Each row of a before or after table is a point. The points were changed in one or more steps. Then noise was added and the rows were shuffled. The steps act on columns, c1 being the first. Write out the steps. A step turns or swaps two columns, mirrors them in a line or flattens them onto one, adds a multiple of one to another, or multiplies or shifts one. Angles are multiples of 10 degrees, from the lower column toward the higher: turns from -170 to 170, lines from 10 to 170 but not 90. Use the fewest steps. Two steps may share a column if one is a turn and the other turns, adds or multiplies; they go together, in the order done. Otherwise the lowest column goes first.

Before:
[[ 0.27 -0.23 -0.31]
 [ 0.03  0.01 -0.12]
 [-0.09  0.60  0.04]
 [ 0.59  0.15 -0.03]
 [ 0.18 -0.21 -0.33]
 [ 0.63 -0.09 -0.47]
 [ 0.22  0.03 -0.18]
 [ 0.84  0.17 -0.07]
 [ 0.48  0.03 -0.38]
 [-0.32  0.46  0.45]
 [ 0.43 -0.18  0.16]
 [ 0.14 -0.20 -0.34]]
After (12 x 3):
[[ 0.42 -0.39  0.08]
 [-0.07  1.20  0.06]
 [ 0.07 -0.40 -0.36]
 [ 0.15 -0.42 -0.35]
 [ 0.04 -0.02 -0.13]
 [ 0.55 -0.16 -0.56]
 [ 0.56  0.38 -0.13]
 [ 0.17  0.04 -0.20]
 [-0.26  0.90  0.50]
 [ 0.83  0.35 -0.22]
 [ 0.41  0.03 -0.47]
 [ 0.19 -0.47 -0.34]]
Steps: turn c1 and c3 by -10 degrees; multiply c2 by 2

Before:
[[-0.24  0.62  0.04 -0.21  0.60  0.11 -0.16  0.31]
 [-0.35  0.50  0.37 -0.48  0.26  0.06 -1.05  0.30]
 [-0.30 -0.56  0.40  0.14 -0.35 -0.52  0.08 -0.08]
 [-0.02  0.34  0.39 -0.79  0.57  0.58 -0.19 -0.15]
 [-0.16  0.23  0.25 -0.68 -0.13 -0.47 -0.48  0.36]
 [-0.29  0.11  0.44 -1.16  0.59 -0.28  0.10  0.33]
 [ 0.50 -0.24  0.54 -0.23  0.37 -0.18  0.18  0.40]
 [ 0.14  0.20  0.30 -0.36 -0.43  0.47  0.10 -0.55]
 [-0.12  0.47  0.50  0.16  0.03 -0.26  0.18  0.32]
 [ 0.05  0.40 -0.12 -0.23 -0.49  0.29  0.14  0.20]
 [-0.18 -0.14  0.35  0.15  0.60  0.22 -0.50  0.29]
 [ 0.80  0.59 -0.22  0.05 -0.53 -0.12 -0.16  0.25]
 [-0.20  0.48  0.33  0.05 -0.24  0.27  0.08  0.16]
 [-0.27  0.56  0.32 -0.12  0.38 -0.14  0.14 -0.07]]
After (14 x 8):
[[-0.30 -0.54  0.28 -0.12  0.35  0.23  0.13  0.32]
 [-0.09 -0.41  0.41  0.15  0.04  0.32  0.23  0.69]
 [-0.02 -0.42  0.37 -0.74  0.55 -0.50 -0.12  0.28]
 [-0.32 -0.48  0.54 -0.47  0.30  0.01 -0.98  0.69]
 [-0.31  0.60  0.41  0.12 -0.31  0.41  0.12  0.33]
 [-0.16  0.07  0.44  0.14  0.61 -0.24 -0.47  0.69]
 [-0.11 -0.16  0.35 -0.69 -0.14  0.56 -0.45  0.76]
 [-0.30 -0.03  0.40 -1.12  0.63  0.28  0.12  0.70]
 [-0.22 -0.51  0.31  0.09 -0.21 -0.24  0.15  0.59]
 [ 0.54  0.20  0.51 -0.26  0.36  0.16  0.24  0.80]
 [ 0.77 -0.54 -0.19  0.02 -0.51  0.26 -0.17  0.69]
 [ 0.04 -0.45 -0.17 -0.23 -0.51 -0.24  0.10  0.58]
 [-0.24 -0.62  0.10 -0.21  0.62  0.01 -0.11  0.69]
 [ 0.16 -0.31  0.26 -0.35 -0.43 -0.40  0.18 -0.17]]
Steps: turn c2 and c6 by 170 degrees; turn c3 and c7 by 10 degrees; shift c8 by 0.40

Before:
[[-0.21  0.13  0.42  0.20  0.01 -0.63 -0.12 -0.10 -0.35  0.49  0.17 -0.37
   0.51  0.05]
 [-0.56 -0.24  0.54  0.40  0.36 -0.65 -0.14 -0.03 -0.03  0.10 -0.41  0.03
   0.42  0.25]
 [ 0.01 -0.16  0.27 -0.16  0.59 -0.64  0.59 -0.19 -0.35 -0.13  0.13  0.10
   0.40  0.17]
 [-0.34 -0.10 -0.23  0.37  0.06 -0.39 -0.37  0.19 -0.13 -0.21  0.27  0.17
   0.55 -0.02]
 [-0.05 -0.11 -0.12  0.24  0.01 -0.70 -0.45  0.47  0.33  0.45 -0.02  0.25
  -0.55  0.03]
 [-0.42  0.09 -0.16  0.84  0.57 -0.56 -0.37 -0.09  0.16  0.21  0.24 -0.02
  -0.89  0.09]
 [-0.16  0.06  0.20  0.07 -0.09  1.08 -0.50  0.47 -0.20 -0.21  0.01 -0.49
   0.34  0.27]
 [-0.28  0.14 -0.20 -0.07  0.31  0.68  0.15  0.18  0.22  0.70  0.13 -0.29
   0.58  0.10]
 [-0.66 -0.03  0.29  0.16  0.34 -0.84 -0.31 -0.11  0.28 -0.20 -0.25 -0.91
   0.26  0.12]
 [-0.06  0.01 -0.21  0.07  0.26 -0.45  0.25  0.42 -0.87  0.11 -0.65  0.10
   0.28  0.06]
 [-0.47 -0.17 -0.19 -0.05 -0.11  1.45 -0.01 -0.22  0.25  0.14  0.25 -0.16
  -0.13 -0.58]]
After:
[[ 0.25  0.17 -0.15  0.00  0.24  0.71  0.15  0.13  0.42  0.75  0.06  0.18
   0.62 -0.28]
 [-0.19  0.02  0.27  0.15  0.26 -0.91 -0.31 -0.19  0.95 -0.28 -0.32 -0.10
   0.22 -0.19]
 [ 0.11  0.14 -0.17  0.95  0.45 -0.59 -0.28 -0.11  0.10  0.26  0.16 -0.05
  -0.88 -0.42]
 [ 0.26  0.09  0.20  0.16  0.17  1.21 -0.56  0.41  0.41 -0.35 -0.08 -0.43
   0.28  0.22]
 [ 0.42 -0.06 -0.19  0.05  0.23 -0.43  0.24  0.32 -0.36  0.22 -0.71 -0.86
   0.32 -0.15]
 [ 0.08 -0.20 -0.22  0.00 -0.52  1.38 -0.02 -0.20  0.22  0.23  0.32  0.14
  -0.16 -0.27]
 [ 0.29  0.08  0.37  0.18  0.04 -0.69 -0.14 -0.07  0.15  0.30  0.18 -0.47
   0.53  0.00]
 [-0.03 -0.23  0.52  0.35  0.43 -0.63 -0.12 -0.07 -0.13 -0.23 -0.45 -0.16
   0.46 -0.05]
 [ 0.20 -0.08 -0.28  0.36  0.08 -0.38 -0.30  0.17 -0.14 -0.15  0.27 -0.14
   0.55 -0.08]
 [ 0.44 -0.13 -0.13  0.24  0.13 -0.71 -0.43  0.48 -0.15  0.48 -0.03  0.37
  -0.54  0.00]
 [ 0.50 -0.16  0.28 -0.06  0.55 -0.65  0.64 -0.20 -0.21 -0.28  0.11 -0.25
   0.35 -0.39]]
Steps: shift c1 by 0.50; add -0.5 times c3 to c10; turn c9 and c12 by 70 degrees; add -0.3 times c4 to c12; turn c5 and c14 by -50 degrees
